Rows are points. Each copy is the shape, with its points in the same order, turned, moved and blurred by noise. Say if it was mirrored as well.

Shape (9 x 3)
[[ 1.3 -4.2  1.2]
 [ 3.8 -1.0 -1.2]
 [ 2.8 -0.3  2.6]
 [-0.3 -1.6 -2.3]
 [-6.5  2.6  0.4]
 [ 1.9 -2.4 -1.2]
 [ 6.7 -3.5 -1.6]
 [-7.2 -0.2  0.5]
 [ 5.3 -2.7  1.5]]
Copy 1 (9 x 3)
[[ 2.2 -1.9  3.7]
 [ 3.5 -2.7 -0.7]
 [ 0.7 -5.1  0.6]
 [ 1.9  1.5  0.8]
 [-5.9  3.2  0.1]
 [ 3.2 -0.9  1.2]
 [ 7.7 -4.0  0.2]
 [-4.4  4.0  2.9]
 [ 3.9 -4.6  1.6]]
Copy 1 is: mirrored
Copy 2 (9 x 3)
[[ 0.7 -3.3  1.1]
 [ 4.1  0.6  0.1]
 [ 1.8  1.5  3.0]
 [ 0.5 -1.2 -2.1]
 [-6.9  3.5 -2.1]
 [ 2.3 -1.6 -0.6]
 [ 6.3 -1.9  0.8]
 [-6.9  0.4 -1.8]
 [ 4.4 -0.4  2.6]]
Copy 2 is: only turned
Copy 3 (9 x 3)
[[ 1.9 -3.7 -3.4]
 [ 0.8  1.7 -4.6]
 [ 4.4  0.7 -1.2]
 [-1.5 -0.8 -3.7]
 [-2.7 -0.7  5.7]
 [ 0.9 -1.2 -4.7]
 [ 2.7  1.1 -7.7]
 [-2.9 -2.9  4.1]
 [ 5.0 -0.4 -5.3]]
Copy 3 is: only turned
Copy 4 (9 x 3)
[[-2.1 -3.2 -4.1]
 [-1.6  1.1 -5.1]
 [-3.8  0.0 -1.9]
 [ 1.7 -0.7 -2.9]
 [ 4.1 -1.8  4.5]
 [-0.6 -0.4 -4.6]
 [-3.1  1.0 -8.6]
 [ 3.8 -4.5  2.9]
 [-4.8  0.0 -5.4]]
Copy 4 is: mirrored

Shape (8 x 3)
[[ 1.6 -4.3 -5.2]
 [-4.3 -6.9 -1.8]
 [ 1.2  1.2 -1.1]
 [-4.3  1.1  3.1]
 [ 0.9  1.1 -7.2]
 [ 5.0 -4.4 -0.1]
 [-2.4 -0.1 -2.7]
 [ 1.9  0.1 -2.3]]
Copy 1 (8 x 3)
[[-0.1  1.0 -6.0]
 [-5.9 -2.9 -3.8]
 [ 2.5  0.6  0.3]
 [-2.0 -2.6  4.8]
 [ 1.1  5.6 -2.7]
 [ 3.8 -3.5 -4.8]
 [-1.7  1.6  0.0]
 [ 2.4  1.0 -1.2]]
Copy 1 is: only turned
Copy 2 (8 x 3)
[[-0.5 -7.0 -0.1]
 [-2.0 -3.7  6.2]
 [-0.3 -0.8 -2.9]
 [-1.8  4.3  1.6]
 [-4.2 -5.1 -4.3]
 [ 4.9 -4.3 -0.6]
 [-3.4 -1.5 -0.1]
 [-0.1 -2.7 -2.9]]
Copy 2 is: only turned
Copy 3 (8 x 3)
[[-2.0  2.6  4.2]
 [-2.4 -4.4  4.2]
 [-0.2  2.3 -2.5]
 [-0.4 -4.9 -4.9]
 [-5.4  5.4 -0.4]
 [ 4.2  2.4  2.8]
 [-3.6 -0.2 -1.4]
 [-0.8  3.2 -0.9]]
Copy 3 is: mirrored

Shape (8 x 4)
[[-0.4  2.0 -7.6  1.0]
 [-1.8  0.6  0.9 -1.4]
 [-1.1 -4.8  3.2  1.7]
 [ 2.5 -1.4 -8.6 -6.7]
 [ 0.6  1.2  3.5 -0.4]
 [ 0.8  1.2  4.3  2.1]
 [ 1.5  0.9  3.2  2.4]
 [ 2.0 -3.2  3.8  2.4]]
Copy 1 (8 x 4)
[[ 2.4  2.4  5.7  4.9]
 [-1.7 -1.0 -1.0  0.0]
 [ 1.2  0.4 -1.5 -5.6]
 [ 8.1 -2.3  1.3  7.4]
 [-2.0 -3.0 -0.4 -2.0]
 [-3.4 -1.6  2.5 -3.6]
 [-2.6 -1.5  3.2 -3.5]
 [ 1.2 -1.2  2.2 -6.1]]
Copy 1 is: mirrored
Copy 2 (8 x 4)
[[ 2.1 -5.1 -2.7  6.0]
 [-2.8  0.9  0.3  0.3]
 [-0.4  2.9 -3.2 -3.6]
 [ 2.7  2.7 -4.1 11.1]
 [-1.3  2.1  2.9 -0.7]
 [-1.3  0.7  3.4 -2.5]
 [ 1.0  0.6  2.5 -2.2]
 [ 0.6  2.8 -0.4 -4.6]]
Copy 2 is: only turned
